Every row gives one point. Any point is a mix of the corners, with weights that add up to 1. It lies inside the corners' shape when no weight is negative. Say inside or outside, and name the corners with a negative weight.

Corners:
(1): [-60 -17]
(2): [ 44 -13]
(3): [-18   8]
Points:
[-22 -22] -> outside (3)
[-18   6] -> inside
[-50 -15] -> inside
[-52 -16] -> inside
[28  2] -> outside (1)
[-45 -15] -> inside
[ -9 -14] -> inside
[12 -4] -> inside

Corners:
(1): [ 10  19  45   2   7 -12  -3  15]
(2): [ -6   1  50  41   3 -31 -50 -15]
(3): [ 22  22   5   9  19 -11  60 -41]
(4): [ 44  26 -58  37 -39   2 -26  32]
(5): [-20 -15  27 -59 -27 -15   9  -2]
(6): [  4  33 -35   6  -7  30  19  -8]
(7): [-30  -6  24  20 -22 -19 -15  52]
(8): [  4  13   9 -55  42 -10  22 -33]
(9): [-22 -50  29 -25 -34  10  -9  51]
Points:
[  2   5  12  18 -15  -6  -7  12] -> outside (8)
[ 19  30 -13  11  -3  -6  -1  -2] -> outside (9)
[  2   6  -4  17 -22  -8 -14  31] -> inside
[ 19  11 -19  17 -23  -1 -14  21] -> inside
[ -8 -11   5 -20 -28   6  10  23] -> outside (2, 8)

Corners:
(1): [  6   3   4 -13  10 -35  12 -24 -12  24  17  11  11  18  -6 -16  -9  26]
(2): [  2  -5   2 -15  -7   0  -4 -19  -4  33  11  28 -17  16 -14  26 -10   1]
(3): [ 14  16  28  27  38  33 -39   6  25 -17 -20  27 -11 -32  24 -54   6  21]
(4): [ 34 -18 -10 -19 -13  -3  13   4  11  30 -31   0  -3  37   5   5  -5  17]
(5): [-10   0  -4 -20   2 -16   5  33   7  39  19   4   9  18  -8   7 -26  30]
(6): [ -8  14  17 -23   0 -35  21  -9 -10 -11   1 -35 -11 -20 -22  20  13 -11]
(7): [ -3   5 -14 -13   0  -7   9  -6 -11  30   2   5  -2  34  -9  -9   6  -9]
(8): [  3  26   3 -26  17  44   0   4  19 -20   1  26  -1  -1  26 -23  18   9]
(9): [ -7  10  14 -37  -9 -25  -8  13   4  37  11  20  -4  18   7 -14 -24   9]
(10): [ 12   0   6  11 -29 -21 -26  21   8  22  12  18  21  36   3   7 -34   2]
(11): [ -1   9  28  -1   4  23 -22  21 -15  25 -40  14  13   3  25 -15  14  25]
(12): [-18  19   6 -35  -5 -11  15 -25 -10  -7 -24 -34  13 -25 -22   7 -10 -11]
(13): [-37 -16  23 -24  20  10  25  -9  20 -29   1 -43   0  -1   7   9  -5 -13]
(14): [ 14   7  33   0  -9  60 -15  16   0  -7   2  21 -23  -8  25 -32 -15  22]
(15): [ 21  -4  14 -18   4  25 -30  28 -20 -28 -12  27 -14 -13  10  -9 -16   8]
(16): [-16  -8   9   4  -5  37   2   5  16 -31 -37  34 -19  -4  20 -21  -2  25]
(17): [ 17 -28   5 -11 -31   0 -12  -2   0  23   7  16  10  18 -22  -7   1  13]
(18): [-13 -16   4 -10  -5 -13   1 -21  -8 -20   1 -44 -11 -56   8  10  10  -7]
(19): [ 12  -2 -10 -36  -7 -14  -8 -12  -3  20  22 -11 -17  45 -15   2   1  30]
Points:
[ -3   2   5 -15  -1  -3   4  -5   3  11  -2   1  -1   8   1  -4  -2  10] -> outside (15)
[ -2   4   9 -14  -1   1  -3  -4   1   5  -5   4  -2  -1  -2  -3  -6   6] -> inside
[  2  -3   3 -18  -6  -4   2   5   1  16  -1   6  -1  14  -1   1  -9  13] -> outside (3)
[-10  12  12 -32   4   0   8  -3  -9   7  11 -11  -7  -1   1   0  -5   4] -> outside (3, 4, 10, 16, 17)
[  5  -1   0 -11  -5  -7  -6   0  -1   9  -2   2  -1   9  -3   0  -3  11] -> outside (9, 13, 14)
[ -3   3   7 -15   0  -5  -1   5   2  11   0   0   2   1  -3  -3  -9  12] -> inside
[ -3  -9   8 -17 -14 -15   6   0  -1  19   4  -5  -4  16  -3   6 -11   9] -> outside (3, 8, 12, 15)
